Each row of a before or after table is a point. The points were changed in one or more steps. Then noise was added and the rows were shuffled. The steps act on how far a point lies along the listed directions, d1 being the first. Name the steps. A step turns or swaps two directions, mirrors them in a line or flattens them onto one, adds a multiple of one to another, or multiplies one. Angles are multiples of 10 degrees, from the lower direction toward the higher: turns from -170 to 170, lines from 10 to 170 but not 90. Use the fewest steps. Two steps may share a direction if one is a turn and the other turns, adds or multiplies; they go together, in the order done. Otherwise the lowest direction goes first.

Directions:
(1): [ 45 -31  34]
(2): [ 41   6 -49]
(3): [20 56 24]
Before (10 x 3)
[[ 14 -21  18]
 [-22  23   7]
 [ 56 -43  32]
 [  0  36 -29]
 [-50  13  13]
 [-60 -58 -18]
 [ 11  -7  45]
 [107 -51  39]
 [ -9  -4  10]
 [-31  -3   3]]
After (10 x 3)
[[-55  -4   5]
 [ 56 -37  34]
 [ 13 -23  19]
 [-11  -8   9]
 [114 -39  45]
 [-24  17   2]
 [  1  48 -26]
 [-64 -72 -24]
 [  5 -22  40]
 [-35 -10  -1]]
Steps: add 0.5 times d2 to d3

Directions:
(1): [-35  -5 -23 -46  33  58  17 -50]
(2): [  7  37 -36  17 -57  -5 -30 -62]
(3): [-49  22  14   5 -61  41  32  39]
(4): [ -9  43 -15 -11  25  28 -75  42]
Before (8 x 8)
[[-85   6  -4 -63  -5 100  60   8]
 [  1 -55  34  10 -20 -15  52  50]
 [ 32 -30  10 -16  43 -15 -37  44]
 [-51 -44  25 -11  17  35  54  -8]
 [-39  60 -70 -34  35  70 -65 -60]
 [ 21   7  15  23  35  -9  -9 -14]
 [ 25  -1   8  13  -4  14  -2  25]
 [-19  34 -27 -18  -2  16 -54  17]]
After (8 x 8)
[[   7   28   32   75  -73  -51   10   95]
 [  58   55  -36   32  -33  -61 -104    2]
 [   7  -12   11   23  -50  -47   25   12]
 [  28  -17   -1    7    1   14   19  -22]
 [   0   -1   29   13   34   16   22    4]
 [  30  -64   17  -15   36  -20   27    7]
 [  16  -22  -41  -33   40   17  -35  -59]
 [   8   14  -17   15   35  -12  -87   -7]]
Steps: turn d1 and d4 by 140 degrees; mirror d2 and d3 in the line at 40 degrees

Directions:
(1): [ 62   8  42  22  -4  25  23  54 -28 -34 -67 -41  30 -14]
(2): [ 29 -99 -32  12  18  53  23 -48  11  13 -25  -2   6  22]
(3): [ 20 -13  17 -65  -2 -52  89   4  17 -17 -15  23 -43  19]
(4): [ 20   1 -49 -15  35 -36  14 -10 -44  37  17 -85 -21 -47]
(5): [-52 -10 -63 -10  26  39  13  80  14 -48   4 -18 -24  17]
(6): [-10 -58  67 -55  24 -15 -52  25  24  -1  27 -47  18  16]
Before (12 x 14)
[[   2   54   -6  -15   19  -56   -4  -26  -26   44   13  -53   -9  -33]
 [-107   78  -44  -16  -19  -55   -9   47   51  -21   72   53  -43   17]
 [ -89   66   20  -31  -12  -34  -62   26   45   13   73   30   -5    8]
 [  63  -12  -17   47  -16   49   47  -19  -31  -27  -50   -5   26  -13]
 [ -50   39   20  -72    8  -93   -5   -5    3   13   88   31  -61   -2]
 [ -15   35   32   10   38  -38  -46  -60  -34   57   30  -61   20  -53]
 [  44   -5   38   20  -24   13    1  -22  -21   20  -23  -11   23  -26]
 [  34   20  -14   33  -33   28    6  -73  -25   34  -49   72    4   25]
 [  46   17   22   36  -26    9   17  -37  -23    0  -29   18   30  -29]
 [  79   41   20   72  -37  -18   22  -65  -64   20  -66   -3   37  -37]
 [  35  -24  -11   14    8   12   10  -84  -27   22  -11  -13   24  -14]
 [ -27   42  -47   12  -17  -36  -26  -33  -31   35   41  -15  -12  -24]]
After (12 x 14)
[[  76   40   31   73  -47  -12   22  -60  -54   13  -71   16   41  -25]
 [  32  -25    2   16   -2   18    8  -79  -12   12  -16   10   28    0]
 [ -34   39  -25   13  -33  -22  -23  -27   -8   17   31   28   -5   -3]
 [  44   -5   42   21  -29   14    1  -22  -19   21  -26   -8   23  -26]
 [-102   79  -60  -18   -9  -62  -10   43   36  -10   81   29  -47    0]
 [  -9   53   29  -13   -1  -40   -3  -23    2   21   -1    2   -2   -3]
 [ -51   38   25  -70    5  -90   -3   -4    4    6   87   39  -58    2]
 [ -25   31   68   12   15  -16  -41  -51    2   30   14   -3   29  -17]
 [  63  -10  -17   48  -16   48   48  -18  -30  -28  -50   -3   26  -11]
 [  48   18   18   38  -21    6   18  -38  -25    1  -25   14   26  -32]
 [ -86   68    3  -31   -4  -43  -62   23   34   24   78    8   -7   -4]
 [  39   20  -29   30  -21   20    5  -79  -40   47  -42   45    1   10]]
Steps: flatten d3 and d4 onto the line at 10 degrees
